Rows are points. Examples show where two turns around zero, p and q, send a point. Where does a point land after both, in the order given? Backwards means that the second turn is done in reverse. Each puzzle has new turns, and all numbers are rounded.
(in the rows, 128 means zero)

Turn p:
[134 109 132] => [138 114 139]
[163 100 168] => [135 114 186]
[147 145  96] => [152 158 113]
[166 178 102] => [143 194 123]
[ 82 115  98] => [127 100  79]
[ 76 122 173] => [ 71  89 129]
Turn q:
[161  84 152] => [150  94 172]
[166 160 160] => [185 143 126]
[ 85 146 117] => [ 95 158 112]
[100 123  83] => [ 83 118 102]
Where do these land?
q, then p: [119  64 112] => [105  66 137]
q, then p backwards: [ 84 167 142] => [139 187 119]
p, then q: [137 183 111] => [131 159  79]
q, then p: [123 167 152] => [127 174 127]
q, then p backwards: [155 117 127] => [130  99 124]
q, then p: [149  70 124] => [126  75 160]

Turn p:
[171  56 151 120] => [173 176 175 161]
[124 115  88 145] => [134  96 125 160]
[ 90 156 168 111] => [ 88 136 137  79]
[140 148  71 125] => [154  84  94 137]
[114 165 162 140] => [ 89 147 108 104]
Turn q:
[148 103 130  95] => [142  98 104 107]
[157 142 141 100] => [122 100 139  96]
[ 76 167  84 156] => [ 88 199 127 145]
[114  80 193 149] => [155  80 132 192]
[145 148  92 140] => [133 163 138 100]
Where do these land?
p, then q backwards: [129 140 107 129] => [128 110 136 113]
p, then q: [163 134 142  65] => [123  93 138  64]
p, then q backwards: [134  84 120 151] => [111 125 154 168]
p, then q: [173 141 133 172] => [126 188 149 115]
p, then q: [ 43 141 138 123] => [100  93  75 180]

Turn p:
[106 144  89  96 191 126 103  74] => [ 68  98 144  91 127 144  71  94]
[104  82  90 141 125 112 101 131] => [114  93 118 136 161 149 158  92]
[ 93  96 150 130 135 155 193 134] => [143 170 152 158 123  88 135  77]
[136 129  80  88  91 134 108 148] => [121  93 127  88 101 136 178 131]
[123 169 125 138  96  71 152 173] => [102 141 109 132 147  83 170 186]
[131  78 141 136 105 135 187 102] => [172 149 101 139 128  89 131  76]
[155 147 157  84 121 109 116 143] => [146 100 146 116 111 105 119 174]
[131 137 180 197  89 141  95 122] => [154 149  86 195 122 171 123 162]
[173 169 140 141 201 169  97 125] => [131 159 170  98 133 188  66 159]
Turn q:
[104 155  94 122  95 115 149 141] => [165 150 136 129 114 172 130 109]
[117  94  82 122  98 158 118 110] => [108 153 111 129  74 154 137 153]
[179  94 157 145 105 146  69  76] => [ 55 118  95  74 108  94  98 137]
[ 79 133 191 148 148 110 145 116] => [111 146 193 138 165  96 133 104]
[185 156 178 151 125 127 154 146] => [133  79 136 124 165 120  65 115]
[121 183 147 120 152 180  84 178] => [144  59 160  88 151 147 170 158]
[157 130  97 148 155 144 159 126] => [118 112  99 169 145 156 118 139]
[102 102  87  66 139  81 160  87] => [148 173  97 180  85 106 163  80]
[ 82 172 151 132 165  83 125 167] => [175 137 165 122 191 117 165 109]
[107 115 103 151  69 101 114 126] => [136 188 126  94 109 152 108 128]
[176  73 122 102 158 163 131 135] => [114  92  91 163 100  94 121 175]
Where do these land?
q, then p: [127 106  97 115 126  98 156  98] => [ 98 149  81 117 123 148 128 137]
p, then q: [100 141 159 132 137 110 126 110] => [122 159 131 101 153 131 135 144]
q, then p: [ 54  89  95  64 104 188 133 121] => [166 182  82 169  81  84 186 155]
p, then q: [124 138 132 114  72  77 131 138] => [173 174 109 159 134 134 109 144]
p, then q: [157 133 135 162 189 129 104 184] => [128  57 162 136 168 105 148 154]
q, then p: [149 204 126 185 145 147  96 160] => [150 124 216 106 128 142 105  75]
q, then p: [130 106 147 119 125  81  85  64] => [ 60  98  98 112 116  82 112 126]
q, then p: [122  83 112 166 113 134 177 162] => [126 149 141 149 135 183 145 184]
q, then p: [158 159 145  71 140 146 148  76] => [139 106  67 149 135 120 124  64]
q, then p backwards: [157 120 133 152 129 171 125 167] => [152 153 147 117 138  98  81 131]
